Every row gives one point. Each copy is the shape, with its points in the same order, stretched, turned, moved and blurred by noise. Some copies are also mirrored. Which?
In the rows, zero is written as 128.

Shape (6 x 2)
[[155 101]
 [117  91]
 [ 90  84]
 [143 104]
 [132 185]
 [ 68  98]]
Copy 1 (6 x 2)
[[114  88]
 [ 88 116]
 [ 70 134]
 [110  98]
 [205 126]
 [ 74 152]]
Copy 1 is: only turned
Copy 2 (6 x 2)
[[130 196]
 [ 88 170]
 [ 61 136]
 [118 169]
 [184  95]
 [ 58  99]]
Copy 2 is: mirrored

Shape (6 x 2)
[[129 143]
 [172 135]
 [115 100]
 [ 92  88]
 [ 73  69]
 [193 127]]
Copy 1 (6 x 2)
[[112 148]
 [142 174]
 [129 109]
 [128  84]
 [134  52]
 [162 189]]
Copy 1 is: only turned
Copy 2 (6 x 2)
[[123 121]
 [140 168]
 [ 85 118]
 [ 61  96]
 [ 44  78]
 [146 196]]
Copy 2 is: mirrored

Shape (6 x 3)
[[127 172 121]
 [140 119  89]
 [104 154 150]
 [120 114  54]
 [194 122  63]
 [134  72 193]]
Copy 1 (6 x 3)
[[141 146 179]
 [173 150 123]
 [101 130 186]
 [180 176  89]
 [216 129 110]
 [ 64  60 145]]
Copy 1 is: only turned
Copy 2 (6 x 3)
[[ 98 146  85]
 [140 115 113]
 [ 70 146 121]
 [159  97  94]
 [178 146  88]
 [ 89 136 205]]
Copy 2 is: only turned
Copy 3 (6 x 3)
[[139 165 140]
 [133 108 151]
 [109 174 105]
 [118 113 183]
 [190  73 172]
 [109 101  20]]
Copy 3 is: mirrored

Shape (9 x 4)
[[ 94 156  89 124]
 [190 170 112  57]
 [145 159 116  86]
 [173 117  88 168]
 [139  66 104  91]
 [130 156 153 131]
 [ 98 102 160 179]
 [102 159 107 101]
 [146 176  75 109]]
Copy 1 (9 x 4)
[[136 120  71 130]
 [205  54 114 133]
 [174  86 101 121]
 [105 120 167 169]
 [ 95  65 141  97]
 [167 137 117 107]
 [103 171 144  90]
 [155 108  70 113]
 [163  94  89 161]]
Copy 1 is: only turned
Copy 2 (9 x 4)
[[107 185 155  76]
 [239 148 138  64]
 [175 146 146  73]
 [159 193 140 171]
 [144 147  59 125]
 [131 119 177 105]
 [ 61 105 155 160]
 [122 161 151  62]
 [167 206 168  77]]
Copy 2 is: only turned
Copy 3 (9 x 4)
[[ 78 147  87 146]
 [ 61  78 144  36]
 [ 76 106 135  92]
 [173 113  77 114]
 [133  39 109 143]
 [128 155 161 111]
 [189 164 143 181]
 [ 66 138 114 128]
 [ 69 122  86  91]]
Copy 3 is: only turned
Copy 4 (9 x 4)
[[106 163 112  85]
 [169  55  56  33]
 [133  95  83  81]
 [145 107 182  75]
 [ 91  56 141  88]
 [131 125 101 138]
 [107 142 168 188]
 [114 136  91  79]
 [141 140 103  40]]
Copy 4 is: mirrored

Shape (9 x 6)
[[177  98 132  87 173 118]
 [207  68  86 131 107 160]
 [103  69 101  94 178 129]
 [102 172 152 115 111 139]
 [101 137 116 112  71  88]
 [123 161 151 139  78 130]
 [114 144 137 122 184 126]
 [101  92 141 107  86 155]
 [199 143 175 186 108 124]]
Copy 1 (9 x 6)
[[164  72  77 124 144 129]
 [175 141  30 144 105 136]
 [146  91  95 179 176 140]
 [130 128 177 116 121 146]
 [100 160 132 120 140 111]
 [116 140 158 108  88 127]
 [161  82 157 148 139 131]
 [101 141 112 151 123 165]
 [142 100 115 112  39  95]]
Copy 1 is: only turned
Copy 2 (9 x 6)
[[170 142 158 106  79  88]
 [150  37 147 148 105  85]
 [173 136 200  75 146 106]
 [ 96 171  89 113 113 155]
 [ 68 131 103 123 168  96]
 [ 66 139  76 156 114 146]
 [171 181 122 115 123 135]
 [ 72 106 165 104 128 147]
 [110 124  78 249  72 127]]
Copy 2 is: only turned
Copy 3 (9 x 6)
[[101 167 168  95 101 180]
 [ 65 141  73  97  57 152]
 [ 99 137 175  61 168 162]
 [149 132 146 157 132 103]
 [114  77 162 168 122 101]
 [139 107 118 180 114 116]
 [116 177 158 120 166 137]
 [144  90 122 106 117 130]
 [122 158  60 211  88 185]]
Copy 3 is: mirrored

Shape (10 x 6)
[[116 117 124 100   7 118]
 [104 160 101 138 145 120]
 [189 150  81 121 211 127]
 [146 140 121 113 137  97]
 [134 122 145 145 179 138]
 [ 82 129 159 156 121 127]
 [114 106 144 177  90 116]
 [142 141 162 133  72 166]
 [ 99 114 126  57 134 115]
 [114 100 113 113 175 168]]
Copy 1 (10 x 6)
[[ 75  99 147 213 141  74]
 [ 92 143 133  96 126 134]
 [150 223 124  47 136  93]
 [131 149 134 114 117  91]
 [153 163  92 103 134 139]
 [111 106  94 143 128 160]
 [108  94  69 156 142 120]
 [112 152  93 193 115 113]
 [134 145 188 137 138 137]
 [141 187 121 111 177 159]]
Copy 1 is: mirrored
Copy 2 (10 x 6)
[[237  83  64  92  77 120]
 [129 119  93 166 140 151]
 [ 96 124 174 153 185 159]
 [143 142 116 116 137 146]
 [ 75 147 137 145 107 143]
 [112 140  84 150  79 132]
 [161 155 109 149  79 115]
 [148  95 107 102  84  70]
 [119  94  84  95 101 205]
 [ 75  99 138 155 100 181]]
Copy 2 is: mirrored

Shape (13 x 8)
[[166  93 105  63 100 135 109 124]
 [ 65  83 132 208 140 158 138 152]
 [115 129  81 116 125 183  54 119]
 [116 135 182 123 167  79 163 106]
 [166 134  78  69  80 132 139  72]
 [122 153 153 154 175  80 206 142]
 [203 109  99  93  84 130  97 136]
 [114 100 119 152 105 118  78 134]
 [189 160 204 129 126  88 178  97]
 [ 99 117 163 171 163 173 134 133]
 [ 80 139 129 160  77 144 124 175]
 [116  91 144  92 125 157  99 149]
 [167 119 197  98 130  72 184  80]]
Copy 1 (13 x 8)
[[188  86  80 115  90  80 190 152]
 [147  76 121 149 191 152  91 120]
 [195  87  51  93 171 156 194 127]
 [128 113 209 140 157  93 144 147]
 [201 106  64 157 120  49 237 121]
 [ 83 152 194 168 155  88 144 157]
 [190 113  67 113  73  66 174 124]
 [164  87  94  87 160 109 136 107]
 [157 144 203 171  83  71 146 106]
 [173  94 149 147 167 180 123 127]
 [103  66  97 133 143 145 152  93]
 [167  52  98 104 115 136 152 146]
 [178 111 200 163  94  50 143 141]]
Copy 1 is: only turned
Copy 2 (13 x 8)
[[177 117 176  77 136  99 145  85]
 [ 87 110  82 189 100 157  79 132]
 [122 120 101  61 178 157 105  80]
 [ 63  80 162 174  91  69 148 187]
 [171 133 122  73 144  67 183  84]
 [ 88 110 124 192  79  54 125 233]
 [177 167 171  84 137  99 128  98]
 [ 91 128 137 126 107 129 105  89]
 [ 87 148 187 150  73  73 186 217]
 [ 82 104 111 164 123 165 121 173]
 [110 123  78 103  57 156  89 154]
 [145  81 153 100 115 162 116 117]
 [ 97 101 196 163  73  45 193 180]]
Copy 2 is: only turned

Shape (15 x 9)
[[153 123 143 176 128 150 182 142 155]
 [ 85 193  90 172 154  85 156 184 122]
 [151 108 142  78 141 186 169  97 159]
 [119 136  57 141 129 127 104 156 102]
 [130 154 144 134 136 206  95 153 118]
 [176 136 172 116 109 158 157  97 120]
 [136  84 177 129  97 161 167  52 150]
 [ 47 134 129 198 139  79 170 193 108]
 [161  62 149 126 116 128 172 130 132]
 [171  70 162 156 124 157 188 130 149]
 [ 79 133  90 208 114 118 153 169 147]
 [148 107  87 183 207 134 111 112  80]
 [151 118 161  95 167 173  90 116 172]
 [152 111 168  87 124 176 119 127 116]
 [107 175  96 177 123  62  86 176 131]]
Copy 1 (15 x 9)
[[153 106  73 128  99 132 155 160  94]
 [ 77 178 139 146 193 164 171 135 117]
 [189 123 129 120  48  48 129 197 100]
 [162 176 167 138 130 172 114  96 113]
 [192 185 143 184  76 149 166 123 166]
 [139 134 103  95  19 103 143 149 118]
 [147  39  97 119  18  74 131 170 127]
 [ 60 114 150 168 183 200 155 177 156]
 [168  85 112  87  50 133 101 183 117]
 [185  69  86 107  49 138 118 191 101]
 [126 106 104 183 178 167 140 118 120]
 [171  95 184 116 118 220 185 112  55]
 [209 130 148 109  72  93 169 156 158]
 [181 148 156 122  18 124 129 167 165]
 [110 163 132 120 180 197 161  81 167]]
Copy 1 is: mirrored
Copy 2 (15 x 9)
[[176  94 152 143 141  79 113 155 121]
 [154 151  65 180  98 119  63 159 134]
 [ 87  53 197 109 120 110 147 144  97]
 [112 174  72 155 158 160  95 146  89]
 [109 153 137 164 130  89 174 123 137]
 [146  83 182 103 121  82 152  98  75]
 [135  58 192  59 102  96 161 149 128]
 [173 124  24 156  95  81  50 180 159]
 [147  87 140  89 161  97 111 141  72]
 [165  73 157 114 167  76 126 158 116]
 [171 148  68 164 135 106  67 223 153]
 [147 130  66 151 181 160 137  58 153]
 [100 150 187 125 150 119 125  89 140]
 [102 108 172 101 125  77 154 119  90]
 [177 218  68 166 136 139  51 140 124]]
Copy 2 is: mirrored
Copy 3 (15 x 9)
[[111  74 138 113 116 127 177 111 119]
 [ 78 212 113 140 115 148 198 105  55]
 [135  70 161  67 167 152 120  88 171]
 [156 163 113 164 130 124 145 107 123]
 [156 109 101  92  96 139 114 149 105]
 [124  64 194 101 128 136 101 102 135]
 [127   7 171 141 169 153 112 122 177]
 [ 93 192 122 188 141 156 242 174  71]
 [139  74 174 134 167 104 175 118 182]
 [139  45 163 112 149 109 183 113 162]
 [110 146  90 176 110 156 211 127 104]
 [146  89  98 155 166  58 123  91  93]
 [ 95  88  98  62 138 119  77 127 166]
 [148  94 163  78 143 128  95 145 152]
 [ 79 203 106 179  90 134 157 124 101]]
Copy 3 is: mirrored
Copy 4 (15 x 9)
[[179 110 112 168 119 121 123 130  70]
 [186 190 165 117 148 199 141 130 135]
 [167  38 106 156 149 100 114 120 126]
 [160 132 147 146  89 187 120 149 185]
 [144  99 173 159 122 110 161 125 132]
 [152  77 128 121  98  94  99 112  85]
 [104  69  56 152 139  79 114 100  88]
 [127 176 125 117 163 210 152 154  82]
 [158  71  86 142 106 133  93 169  84]
 [158  67  85 172 117 116  94 159  48]
 [164 167 110 163 132 187 169 126 114]
 [ 90 137 158 207 134 164  33 163 145]
 [131 113 138 168 162  60 127 163 148]
 [143  72 135 126 115  99 114 155 118]
 [161 227 146 111 104 169 141 166 151]]
Copy 4 is: only turned

Shape (14 x 9)
[[ 73 125  91 127 119 126 166 182  97]
 [144 166 138 134 172  86 132 136 125]
 [ 61 153 129 108 125 149 127 162 165]
 [153 202 136 159 130 113 120 163  81]
 [128 156 110 115 149 119 115 108 100]
 [106  81 153 118  74 148  66  83 120]
 [128  75 152 190  95 164  94  47 153]
 [158  59 144 148 105 162  68 107 160]
 [101 149 166 162 133  86 105 141 118]
 [150  79 160 132  45 140 127  76 153]
 [137  89 124 144  54 139  84 106 164]
 [ 85 120 169 105 133 164 150 175 118]
 [127 159 136 125 148  73 138 152 104]
 [121 204 137 127 167 125 126 124 119]]
Copy 1 (14 x 9)
[[120 101 178 118 103 153  86 150  96]
 [117 192 130 159  57 108 132 163 155]
 [144 123 168 136 134 219 152 163 113]
 [ 80 151 153 154  35  85 168 141 156]
 [117 161 110 140  57 107 137 116 118]
 [102 139  95 157 189  92 169 122  69]
 [ 51 119  44 193 191 103 140 144  79]
 [109  97  71 209 179  65 169 152 103]
 [ 88 196 160 176 109 122 143 194 103]
 [ 96 101  76 143 205  85 164 130 133]
 [108  93  93 150 182  82 181 171 103]
 [139 108 174 156 133 179 126 125 128]
 [115 195 157 137  74 105 126 160 137]
 [101 180 122 148  43 158 154 132 154]]
Copy 1 is: mirrored
Copy 2 (14 x 9)
[[144 125 107 181 159 102  75  78  69]
 [ 64 155 116 132  79 117 116 153  93]
 [125  56 115 145 150 137 104 120  63]
 [ 60 154  85 166 132 144 133 173  77]
 [113 134 112 152  86 115 133 138 128]
 [230  88 156 138 155 173 128 159 216]
 [190  89 186 145 129 236 179 133 228]
 [172  74 177  89 154 172 152 155 249]
 [130 143 159 179 129 143 104 156 103]
 [218 117 114  77 162 215 150 145 186]
 [213  90 145  88 179 174 168 130 182]
 [108  81  99 156 153 153  57 146 105]
 [ 99 171 111 148  99 102  89 149  78]
 [ 47 123  99 160  74 146 142 160  75]]
Copy 2 is: only turned

Shape (17 x 11)
[[171 130 133  83 150 218  73 146 157 130 121]
 [ 76 196 110 117  67 111  77  91 111 183 112]
 [ 95  94 150 103  88 117 110  80 108 204 157]
 [185 149 135 123 108  87 144 127 126 109 125]
 [127 107 136  75 122 136 131 115  88 158 136]
 [130 137  85  78  97 130 125 109 101 136 208]
 [163  89  95 168 125 159  91 126 102 164 111]
 [120 118  88 106 118  79 154 188 106 146 113]
 [ 57 188 142 105 135 122  92 168 131 142 131]
 [131 178 125 142 112 113 150  99  99 153   7]
 [137 187  84 141 111  90 133 136 203 121 125]
 [102 150  59 155 117 147 163  96 159 164 175]
 [ 83 119 112 155 155 106 121 134  95 158  93]
 [ 68  64  86 174 111  64 137 181 123  87  71]
 [ 77 168 106  77  84 131 140 104 117 161 187]
 [ 86 159  75 155 162 131 102 157  94  87  82]
 [109  77  80  99 152  76 119 140 148 132 137]]
Copy 1 (17 x 11)
[[108 153 136 120 207  87 206 139 180  92 143]
 [199 141  90 110 103 169  56 146 170  93 126]
 [194 121 128  86  88 140  94  83 149  95  58]
 [101  99 153 107  93 135 134 189 154 146 195]
 [162 136 150 111  94 152 165  87 181 126 100]
 [133 166  73 101  82 114 155  90 150 151 164]
 [115 135  98 197 114  74 150 168 141 101  97]
 [ 91 102 136 145  93 135  83 115 206 149 124]
 [134 160 147  95 157 174  57  92 163  94 158]
 [189  90 168 175  97 187 113 200 191 145 114]
 [ 83  84  89 114 168 107  53 183 149 134 199]
 [138 123  50 159 129  83 100 127 120 172 133]
 [149 122 128 180 103 158  90 107 145 105 100]
 [ 43 109  93 177  99 194  46 130 118 112  52]
 [171 157  97  77  98 153  98  81 158 153 131]
 [103 165  87 210 120 175 123 133 135 117 157]
 [ 89  92  88 135 132 135 102  72 162 102 119]]
Copy 1 is: only turned
Copy 2 (17 x 11)
[[140 186 101 144  77  73 138 166  40 111 118]
 [124 134 223  99  95 157 150 177 142 142 193]
 [141 138 194 123 135 125 147  73 147 100 199]
 [146 145 128 130 101 102 167 121 159 147  97]
 [133 173 160 159 131  96 159  89 114 141 170]
 [ 85 160 150 139 142 150 201 103 108 127 126]
 [ 97 189 147 138 105  89 103 124 139  87 116]
 [105 127 149 122 101 104 133  70 138 195 137]
 [126 100 129 103  96 137 136 140 103 186 223]
 [171 153 203 134 104  84  99 174 156 178 139]
 [138  81 126  46  90 134 145 159 120 162  76]
 [108  95 150  83 156 164 125 118 103 119  90]
 [112 137 144 111 135 100  95 108 149 158 192]
 [ 59  67 141  94 134  48 106  81 164 167 145]
 [116 108 181 123 140 171 179 110 103 149 164]
 [ 65 147 114 122 129  93 116 169 116 175 157]
 [ 99 131 115  75 136  80 149  74 114 157 142]]
Copy 2 is: only turned
